Each point is reached from the start by the listed moves, each made once or not at all, plus a little noise. Say if it took an odd or an even number of moves. Then give how often each move was made.
In the rows, zero is written as 128.

Moves:
(1): [208 136 103 146 162 128]
(2): [133 192 154 168 101 104]
(3): [122 133 160 131 123 127]
Start: [137 130 132 135 139 120]
Points:
[138 130 132 134 140 119] => even (0, 0, 0)
[135 198 189 178 107  97] => even (0, 1, 1)
[221 200 133 193 147  97] => even (1, 1, 0)
[215 208 164 196 141  96] => odd (1, 1, 1)

Moves:
(1): [185 108 106 123 127 165 154 136  75 144]
(2): [ 92 154 151 164 125 133 144 148 114 154]
(3): [150 104 138 153 122  98 119 163 166 130]
(4): [157 105  92 150 119 163 111 129 130 127]
(5): [152 167 161 122 184 142 137 160 164 139]
(6): [155 126 192 121 100 159 176 151 116  93]
(7): [104  89 160 153 166 118 147  96  83  98]
(8): [109  94 112  82 138 171 183 158 173 138]
(9): [146 127 122 135 104 147 165 107 121 139]
Start: [142 132 127 108 123 129 123 126 157 138]
Points:
[249  91 129 155 183 225 202 107  94 145] => odd (1, 0, 0, 1, 1, 0, 1, 0, 1)
[169  47  87 103 114 171 152 191 238 155] => odd (0, 0, 1, 1, 0, 0, 0, 1, 0)
[191 113  93 169 111 205 153 154  87 176] => odd (1, 1, 0, 1, 0, 0, 0, 0, 0)

Moves:
(1): [152 120 118 118 111 138 139 107 137 113 147 145 119 119 124 146 143 131
 112 138]
(2): [151 149 114 149 116 118 128 118 124 108 111 148 138 128 126 138 116 120
 152 130]
(3): [129 137 135 140 129 121 127 140 126 101 128 115 152 116 126 140 140 122
 112 153]
(4): [154 123 132 131 142 124 143 148 119 148 145 143 140 123 107 125 133 124
 113 128]
(5): [138 123 130 113 165 124 121 137 130 122 133 136 129 140 135 128 129 130
 151 116]
(6): [110 137 158 139 152 152 124 106 138 113 147 158 117 122 128 130 113 108
 131 137]
(7): [126 121 132 126 116 130 146 147 120 117 102 128 131 130 107 128 135 120
 136 115]
(8): [121 128 126 117 107 132 129 146 126 135 137 129 163 139 153 118 133 131
 135 130]
(9): [140 145 133 110 106 113 121 141 146 155 106 121 148 121 121 125 128 130
 144 130]
(10): [133 144 139 119 136 138 153 119 111 149 134 118 128 128 140 117 120 129
 135 129]
(11): [115 138 106 118 137 115 132 114 136 119 158 134 128 136 130 126 123 116
 124 115]
(12): [134 114 113 131 126 111 131 107 126 129 119 140 147 124 139 129 132 112
 124 145]
(13): [146 133 127 129 137 145 142 122 127 144 114 112 172 140 132 145 142 128
 129 128]
(14): [129 138 127 125 134 123 116 139 144 114 117 137 134 155 135 119 111 130
 117 148]
(15): [132 126 141 151 136 118 139 133 148 123 120 143 127 130 157 137 123 117
 130 136]
(16): [112 116 114 128 126 132 127 149 119 135 123 151 123 122 111 149 134 138
 133 164]
(17): [118 146 133 126 122 129 117 123 122 121 128 133 106 148 144 124 174 131
 111 131]
(18): [131 120 128 128 134 122 142 115 153 123 128 137 131 124 111 114 116 158
 128 118]
Start: [111 153 125 132 111 123 120 116 145 129 109 119 170 119 121 107 101 107
 114 140]
Points:
[131 152 114 145 190 116 151  76 222  57 134 222 240 139 140 164  98  87
  95 231] => odd (1, 0, 1, 0, 1, 1, 0, 0, 0, 0, 1, 1, 1, 1, 1, 1, 0, 1)
[141 180 139 143 119  75 152 150 177 147  76 173 227 129 128 106 130 117
  79 243] => even (0, 0, 1, 1, 0, 0, 0, 0, 1, 1, 0, 1, 0, 1, 1, 1, 1, 1)
[184 159 117 126 120 114 155 116 154  90 111 194 167 133  79 115 149 124
 119 121] => odd (1, 1, 0, 1, 1, 0, 1, 0, 0, 0, 0, 0, 0, 0, 0, 0, 1, 1)
[193 193 105 162 107 102 211  86 134  88 104 170 249 134 143 155 173  49
  84 183] => odd (1, 1, 1, 1, 0, 0, 1, 0, 0, 1, 1, 1, 1, 0, 1, 0, 1, 0)
[141 156 105 137 104 113 142 119 178  88 111 218 182 144 157 140 143 140
 139 182] => even (1, 1, 0, 0, 1, 0, 0, 1, 0, 0, 0, 0, 0, 0, 1, 1, 1, 1)
[102 188 152  89  75 150 155 126 184 125  99 201 193 148 116 100 128 134
 114 203] => even (1, 0, 0, 0, 0, 1, 1, 1, 1, 1, 0, 0, 0, 1, 0, 1, 1, 1)

Moves:
(1): [119 119 128 134 125 100 119 115 124 121 106 119 135 129 118 125 121 117
 126 127 123 119 138 150 120]
(2): [133 143 119 131 139 145 123 151 145 111 129 129 131 116 124 110 137 118
 121 122 136 124 125 125 135]
(3): [122 125 138 127 120 124 121 119 124 126 144 127 137 132 124 134 142 138
 130 138 138 128 135 116 130]
(4): [127 133 128 144 112 134 110 141 112 122 122 122 120 134 134 135 142 127
 121 117 145  99 122 132 107]
(5): [138 127 131 129 129 129 129 123 114 138 136 126 101 123 122 121 130 118
 119 123 124 131 133 126 140]
(6): [123 124 123 119 134 132 132 119 129 127 132 135 142 134 134 130 127 132
 127 122 124 142 126 130 123]
(7): [126 140 111 112 135 138 143 116 121 114 120 112 147 110 116  91 136 133
 137 142 137 125 115 141 129]
(8): [140 121 135 124 125 131 146 138 125 137 128 117 136 125 122 136 132 129
 132 129 139 135 132 136 132]
(9): [116 134 123 135 122 129 136 118 132 120 131 113 121 117 118 125 125 128
 118 132 134 123 136 127 118]
(10): [116 121 119 127 123 130 118 130 117 141 132 141 128 136 122 139 119 140
 141 118 130 109 115 129 142]
(11): [130 124 117 134 144 126 116 111 146 149 136 128 133 133 137 123 142 118
 118 130 151 118 134 116 125]
(12): [132 135 125 134 116 136 123 111 125 125 113 139 110 125 112 122 121 141
 117 134 116 122 118 150 159]
(13): [138 129 153 120 106 101 134 105 116 110 148 153 123 118 131 122 127 124
 106 131 133 118 141 132 139]
(14): [128 125 127 123 137 126 140 119 127 141 134 134 130 154 129 116 126 122
 110 124 135 132 127 122 124]
(15): [123 132 121 151 125 150 121 106 131 129 125 121 134 142 137 131 130 121
 137 139 118 116 122  99 138]
(16): [130 130 119 137 130 126 133 133 122 129 123 147 134 106 128 122 120 119
 128 139 116 125 119 117 129]
(17): [112 115 132 138 123 152 120 143 144 129 160 136 113 139 119 113 122 116
 124 156 141 112 121 125 151]
(18): [124 128 125 142 126 133 131 117 140 128 123 138 123 122 119 126 124 137
 136 122 123 124 135 134 129]
(19): [136 143 129 108 156 124 123 139 119 136 133 141 131 129 128 137 132 113
 140 150 112 129 143 128 135]
(20): [124 115 143 118 148 144 119 124 135 128 143 114 112 132 113 140 112 126
 131 120 117 121 131 132 112]
(21): [128 112 121 114 131 134 134 111 146 117 133 134 132 117 124 118 146 132
 131 148 135 123 137 117 147]
(22): [128 133 128 132 145 137 140 117 124 121 123 124 131 127 130 126 129 129
 129 130 136 132 129 124 120]
(23): [142 127 125 128 133 131 138 136 118 122 141 117 118 127 121 121 132 124
 122 130 134 127 120 132 131]
(24): [123 132 125 128 126 129 135 108 136 120 115 117 125 134 129 118 146 124
 124 110 126 134 112 139 129]
Start: [146 124 124 123 119 128 130 118 139 143 139 127 143 129 135 115 132 124
 121 134 136 139 120 132 115]
Points:
[165 160  95 104 172 170 190  61 150 115 187 149 148 102  91   7 167  75
  56 196 187 114  97 155 174] => odd (0, 1, 0, 0, 0, 1, 1, 1, 1, 0, 1, 1, 1, 1, 0, 1, 1, 0, 1, 0, 0, 1, 1, 1)
[171 129 154 107 175 109 132  64 133 132 168 133 136  97 103  91 165  60
  90 148 152 114 155 138 126] => even (1, 1, 1, 0, 1, 0, 0, 1, 0, 0, 1, 0, 1, 0, 0, 1, 0, 0, 1, 1, 0, 1, 0, 1)
[ 92  88 120 178 106 175  99  22 182 160 159  99 115 160  68 110 133 124
 119 153 158  63 113 147 161] => even (1, 0, 1, 0, 0, 0, 0, 1, 1, 1, 1, 1, 0, 0, 1, 0, 1, 1, 0, 1, 0, 0, 0, 1)
[117  74 121  95 170 165 139  52 175 131 186  93 181 128  91  70 161 114
 128 196 197 112 137 140 123] => even (1, 0, 1, 0, 0, 1, 1, 1, 0, 0, 1, 0, 0, 0, 0, 0, 1, 0, 0, 1, 1, 1, 0, 0)
[157  97 139 132 183 149 121 114 107 178 205 118 109 155  95  99 150  56
  89 182 185  80 139 123 106] => odd (1, 0, 1, 1, 1, 0, 0, 1, 0, 0, 1, 0, 0, 1, 0, 1, 1, 0, 1, 1, 0, 1, 1, 0)
[136 101 103 132 139 179 143  17 134 135 113 104 125 111  63  83 124 139
 150 158 126  86 116 160 173] => odd (1, 0, 0, 0, 1, 0, 1, 1, 0, 1, 0, 1, 0, 0, 1, 0, 0, 1, 0, 1, 1, 1, 0, 0)
[136 135 110 174 115 126 121  24 156 124 156 160 111 114  95  64 139  68
  81 198 128  68 123 144 181] => even (1, 0, 0, 0, 0, 0, 0, 0, 1, 0, 1, 1, 1, 0, 1, 1, 1, 1, 1, 0, 0, 0, 1, 1)
[116 119  80 118 155 168 129  80 125  97 134 106 142  74  81  61 143 108
 118 137 159  74 108 146  99] => even (1, 1, 0, 1, 1, 1, 1, 0, 1, 1, 0, 0, 0, 0, 0, 1, 0, 0, 0, 1, 1, 1, 0, 0)
[133 148 100  92 199 171 139  45 174 145 180 104 140 129  92  48 177  95
  97 134 159 131 134 131 108] => even (0, 1, 1, 0, 1, 1, 1, 0, 1, 0, 1, 0, 0, 1, 0, 0, 0, 1, 1, 1, 0, 0, 0, 1)
